Each point is reached from the start by the listed moves, each made 0, 1 or 2 times, or once backwards (-1), plus a little noise. Is the number of moves made odd or even? Then give how often each move was made.
In the rows, 128 means zero.

Moves:
(1): [127  87 154 163 155]
(2): [113 131 156 135 107]
(3): [144  96 143 117 119]
Start: [136 120 173 112 138]
Points:
[124  89 249 116  87] -> odd (0, 2, 1)
[181  93 154  47 116] -> even (-1, -1, 2)
[150 129 163  65 103] -> even (-1, 0, 1)
[151  72 167 145 180] -> even (1, -1, 0)

Moves:
(1): [158 117 129 104 130 109  98 123 133 148 134]
(2): [145 112 110 134 120 109 110 133 145 129 149]
(3): [144 125 157 125 152 138 139 121 125 128 129]
(4): [138 128 127 133 134 128 117 114 128 138 123]
(5): [118 148 116 126 130 141 141 138 119 118 131]
(6): [142 121 116 127 112 119 121 125 111 139 125]
(7): [127 131 112 127 124 112 121 113 119 118 137]
(8): [130 132 134 129 134 121 123 136 126 131 131]
(9): [113 118 121 136 148 132 137 137 137 122 118]
Start: [146 142 120 137 139 118 119 123 129 126 130]
Points:
[157 190 135 115 149 137  88 120 129 165 112] -> even (1, -1, -1, 2, 1, -1, -1, 1, -1)
[192 107 195 179 205 116 116 135 185 133 161] -> odd (-1, 2, 2, 1, -1, -1, -1, 2, 0)
[ 68 196  69 137 142 135 161 163  98  81 123] -> even (0, -1, -1, -1, 2, 0, 1, 1, 1)
[201 129 176 172 182 141 119 105 165 133 164] -> even (-1, 2, 2, 2, 0, -1, -1, 0, -1)
[175  75   7 149  73  11  57 116 131 124 172] -> even (0, 2, -1, -1, -1, 2, 2, 0, 1)
[167 186  88  74 104 115  89 119 101 148 131] -> even (2, -1, -1, 0, 2, 0, 0, -1, -1)
[186 178 114 157 131 109 109  87  57 139 136] -> odd (-1, 0, 1, 2, 1, 2, 1, 2, -1)

Moves:
(1): [131 132 125 132 134 137 129 131 122 119 125 126 118 115 128]
(2): [134 125 125 121 133 107 112 120 134 136 118 133 128 126 145]
(3): [120 115 151 117 132 126 140 116 136 123 138 138 119 104 106]
(4): [135 137 115 113 157 133 127 120 120 141 128 109 134 124 109]
(5): [120 120 136 115 139 114 117 142 134 126 141 119 130 127 142]
(6): [127 121 116 108 111 119 118 139 124 125 124 135 144 114 114]
(7): [139 134 139 129 125 122 134 130 135 126 129 116 132 120 116]
(8): [133 126 122 111 138 150 127 137 134 129 129 140 115 125 127]
(9): [125 128 122 138 124 124 118 118 137 140 136 106 120 128 128]
(10): [130 135 123 126 138 124 145 124 143 139 130 133 130 122 129]
(11): [129 114 132 133 118 148 127 134 119 148 116 135 145 128 123]
(12): [115 140 139 123 137 135 122 116 133 121 130 131 140 129 124]
(13): [119 121 109 138 134 122 131 138 153 117 102 131 132 146 127]
(14): [134 119 132 134 124 151 144 123 115 131 131 110 140 137 133]
Start: [116 123 120 142 110 114 124 126 112 135 134 127 134 133 130]
Points:
[ 92  59 129  66 146 202 128 172  56 134 120  91 245 102  48] -> odd (1, -1, 1, 2, 2, 2, 0, 0, -1, -1, 2, 1, 1, 2)
[110 164 183  92 151 103 118  56 128 116 207  60 114   7  27] -> even (2, 0, 2, 1, 0, 1, 2, 0, 2, 0, -1, 2, -1, 0)
[157 151  49 219 149 185 200 137 109 100  80  40 121 191 125] -> even (2, -1, -1, 1, -1, -1, 1, 0, 0, 0, -1, -1, 2, 2)

Moves:
(1): [134 122 127 136 135 122 138 130 125 134 137 117 126 125 136 131 135 124
 130 129 124 122 140 128 121 121]
(2): [135 140 121 127 126 114 127 138 130 117 122 132 125 126 128 127 125 136
 129 122 139 136 124 119 120 140]
(3): [124 128 125 131 130 133 124 121 122 126 126 133 122 127 132 128 130 126
 133 131 136 122 136 133 129 132]
(4): [121 146 121 135 124 130 138 126 136 147 132 134 125 128 116 132 134 142
 115 137 123 136 121 120 136 113]
(5): [126 125 141 143 130 138 132 134 117 140 129 130 138 132 127 141 143 139
 121 126 134 132 117 131 123 145]
(6): [124 127 129 129 108 128 127 137 128 127 130 137 134 140 120 124 123 130
 135 113 126 136 139 128 114 125]
(7): [116 125 128 134 126 126 132 128 123 131 118 124 133 133 127 129 119 123
 133 126 125 132 129 125 130 127]
(8): [125 122 124 133 134 124 122 138 129 130 130 139 131 132 123 133 132 128
 132 133 130 136 132 132 135 125]
(9): [135 123 120 130 122 129 116 136 122 128 132 130 134 118 126 103 116 135
 131 125 134 140 127 118 124 135]
(10): [128 132 124 121 134 135 132 128 138 121 130 139 126 129 136 127 127 124
 119 123 116 123 120 116 118 128]
(11): [131 125 121 130 130 129 130 131 141 142 136 132 128 127 125 123 122 121
 120 119 135 132 127 114 123 130]
(12): [121 120 124 130 122 123 132 128 133 139 132 132 120 128 121 128 121 137
 131 149 140 122 128 134 128 124]
(13): [130 128 120 122 118 124 140 130 126 116 116 127 141 129 119 128 135 128
 115 135 128 124 142 135 128 126]
(14): [126 122 126 129 128 130 125 119 131 125 133 123 125 126 123 128 128 130
 131 138 127 135 134 114 116 127]
(15): [136 128 120 139 114 134 147 139 136 120 119 124 134 140 120 132 133 130
 119 129 123 126 123 118 137 132]
(16): [135 123 121 129 116 130 136 128 133 135 120 128 131 122 135 136 133 129
 124 125 129 141 130 132 122 139]
(17): [128 128 126 127 126 137 112 128 123 138 120 128 131 131 144 124 133 127
 137 129 141 132 126 124 129 125]
(18): [122 118 116 124 131 133 136 133 141 118 136 118 122 124 127 124 135 125
 133 118 125 129 135 117 124 115]
(19): [127 127 145 138 137 141 133 113 132 122 140 133 134 134 134 121 115 117
 130 130 127 136 117 136 124 132]
(20): [128 141 127 126 139 130 126 137 135 121 127 131 121 112 126 137 120 135
 116 133 136 122 135 128 140 121]
(21): [136 129 121 127 137 129 123 123 118 117 124 122 127 134 136 136 133 129
 122 128 128 124 126 144 120 129]
(22): [138 125 127 120 134 134 133 136 123 135 121 130 111 131 124 129 142 129
 124 124 134 139 138 134 121 137]
(23): [130 126 122 123 132 133 134 125 133 136 127 132 128 122 113 129 123 135
 137 139 127 134 130 130 116 125]
(24): [122 129 133 128 128 134 122 122 135 130 123 131 136 135 126 125 128 137
 124 125 125 133 132 133 121 144]
Start: [131 129 122 111 138 142 154 117 136 134 130 126 140 130 131 143 112 127
 125 137 130 119 131 132 124 109]
Points:
[ 62  99 171 128 119 190 186  89 154 142 120 183 235 186  92 157  73 108
 104  92 111 119 149 177  62 168] -> even (-1, -1, 1, -1, 2, 2, 2, 0, -1, 1, 2, 0, 2, -1, -1, 0, -1, 0, 1, 0, 0, -1, 1, 2)
[160 149  24 141 162 154 247 188 153 147 113 144  99 157  80 206 167 139
  58 133  87 148 181  83  93  65] -> even (2, 0, 1, 2, 0, 1, 2, 2, 0, 2, 1, -1, 0, 1, 2, 0, -1, 0, -1, 1, 2, 2, 1, -1)
[132 143 118 118 171 189 160 173 145 201  73 201 103 164 122 177  98 155
 125 145 222 132  82 107  85 188] -> even (-1, 2, 1, -1, 2, 0, 2, 0, -1, 2, 2, 2, -1, -1, 1, -1, 2, -1, 0, 1, 0, 2, 2, 0)
[137  78  77 190  91 217 219  94 180 226 163 141 168 192  66  96  70 151
 130 154 115 239 124  88  16 123] -> even (1, -1, 0, 2, 0, 2, 2, 0, 2, 0, 2, 1, -1, 2, 2, 1, 0, 0, 2, -1, 2, 1, 2, 1)
[116 128  64 106  20 167 160 169 168 158  85 164 129 120 111 106  94 192
 105 151 151 181 150  45  86 121] -> even (-1, 0, 0, 1, 0, 2, 1, -1, 2, 2, -1, 2, 0, 2, 1, 2, 1, 0, -1, 1, -1, 1, -1, 0)
[163 142   7  86  75 151 175 184 191  73  79 148 104 124 157 122 105 157
  81  90 204 138 199 127  74 134] -> even (0, 2, 2, 0, -1, 2, 0, -1, 1, 1, 1, 2, 1, -1, 1, 2, 1, 2, 0, 2, 2, 1, -1, 1)
[189  75  64 110 107 149 218 151 191 118 106 156 172 129  80 126 133 147
  80 132 181 195 129 127  57 224] -> even (-1, 2, 0, -1, 1, -1, -1, 1, 1, 0, 2, 1, 2, 0, 1, 2, -1, 1, 1, -1, 0, 1, 1, 1)
[139 135 142 168  97 163 241 186  82 200  66  88 161 167  91 229 206 152
  88 156 121 139 181 121 150  95] -> even (2, -1, -1, 1, 2, 1, 2, 0, -1, -1, -1, -1, 1, 1, 2, 0, 1, -1, -1, 1, -1, 2, 0, -1)

Moves:
(1): [129 150 135 123 129 133 118 117 132 131 132 117 122 119 115 124 130 135
 130 131 134 115 133 134 121 137]
(2): [125 125 127 127 129 146 125 128 133 121 118 134 143 124 128 130 132 130
 135 130 129 110 133 136 124 145]
(3): [146 127 142 142 124 143 129 141 134 123 137 139 126 128 133 112 141 133
 137 125 125 132 109 120 133 126]
(4): [140 139 125 133 112 114 135 147 131 142 122 128 102 149 125 144 128 121
 122 124 121 133 132 125 112 131]
(5): [121 122 138 124 125 127 128 133 117 135 121 127 122 127 127 124 122 121
 130 129 131 132 120 118 125 124]
(6): [124 131 131 131 140 133 137 135 124 129 141 142 136 129 128 128 135 133
 124 125 119 134 130 131 122 130]
(7): [125 112 136 131 137 133 128 109 133 132 119 109 127 132 127 123 127 124
 141 139 125 126 124 132 123 129]
(8): [121 115 150 132 108 129 127 125 126 122 120 139 131 117 129 124 132 122
 125 130 116 135 133 132 124 111]
(9): [117 108 129 128 133 137 115 127 140 125 132 134 127 136 126 127 144 127
 123 132 124 125 116 136 128 131]
(10): [108 104 137 129 125 129 142 120 127 117 126 112 126 134 148 110 122 129
 134 127 122 126 124 120 157 123]
(11): [134 118 118 132 142 125 135 124  94 140 124 123 115 123 116 120 138 128
 119 128 142 139 130 117 135 149]
(12): [139 160 117 137 121 137 124 130 135 131 161 143 131 106 125 140 151 136
 142 128 122 136 129 112 114 134]
(13): [135 141 116 138 122 125 121 143 142 137 142 136 125 138 125 126 130 124
 133 113 126 126 136 150 125 140]
(14): [122 146 136 120 119 126 120 111 109 127 124 113 119 123 126 123 125 133
 127 126 138 159 125 131 125 127]
(15): [119 120 124 133 131 128 121 129 120 121 119 141 130 144 124 118 117 119
 125 126 129 124 132 129 127 124]
(16): [132 146 133 132 123 127 129 125 145 133 137 133 136 132 118 141 137 119
 137 135 130 123 121 119 128 126]
(17): [127 106 133 105 131 135 132 114 127 116 136 112 120 126 139 126 132 117
 126 141 129 121 139 143 133 134]
(18): [114 124 116 132 134 122 136 126 143 129 134 148 133 124 136 127 124 122
 109 137 138 134 132 129 121 126]
(19): [127 110 136 131 133 111 133 129 140 121 129 115 125 153 150 126 126 122
 126 104 129 127 144 137 125 126]
(20): [125 124 126 124 138 121 130 125 122 131 128 144 128 131 126 124 133 137
 129 131 132 131 129 130 127 133]
(21): [130 136 128 121 136 139 124 123 141 136 130 133 142 130 127 123 144 130
 133 125 127 125 137 130 131 126]
(22): [120 151 108 141 144 127 117 123 113 154 138 153 130 133 130 136 137 131
 102 141 147 130 129 142 125 127]
(23): [129 114 135 128 125 131 127 122 130 139 113 119 118 151 118 128 107 134
 133 115 141 125 131 124 133 127]
(24): [130 135 114 124 123 127 139 117 143 137 135 119 141 137 120 128 124 130
 127 122 131 113 117 122 126 129]
Start: [123 133 125 139 132 150 133 120 126 136 122 126 123 130 131 125 122 119
 128 121 120 145 140 122 123 135]
Points:
[132 239 169  96  64 148  79  27 151 165  87 110 108 171  52 165 168  88
 175 129 131 120 208 166  12 168] -> even (2, 2, -1, 2, 0, -1, 1, 2, 0, -1, 0, 1, 0, 2, 2, 2, 1, -1, 1, 2, 1, 0, 0, 1)
[ 97 120 147 177 138 127 136 115  66 202 117 125  78 147 143 160  69 105
 107  94 144 240 189 158  41 120] -> even (-1, 0, -1, 0, 2, 2, 2, 1, -1, -1, 0, 1, 1, 1, -1, -1, 0, 1, 1, -1, -1, 1, 2, -1)
[ 45  84 125 137 147 155  93  45  16 199  15 161  98  98  36  98  40  96
  38 175 240 130 160 139  99 164] -> even (2, 1, -1, -1, 2, -1, 0, 2, 0, -1, 2, -1, 0, 0, 1, 0, 0, 2, -1, 0, -1, 1, 2, 0)
[ 93 224  76 179 171 136 178  68 195 201 249 141 146 147 156 169 208 128
  63 158 120 145 111 117  85 125] -> odd (1, -1, 0, 1, -1, 2, 1, 0, 1, 1, 0, 1, -1, 0, -1, 1, 0, 1, 1, -1, 0, 2, -1, 2)
[102 160 122 159 138 127 145  90 129 205 107 116 103 209 124 166 161  88
  92 183 120 119  90 123 126 119] -> even (0, 0, 0, 2, 0, 0, 1, 0, 1, 1, 0, -1, -1, 0, 0, 2, 0, -1, 0, 0, 0, 2, -1, 1)
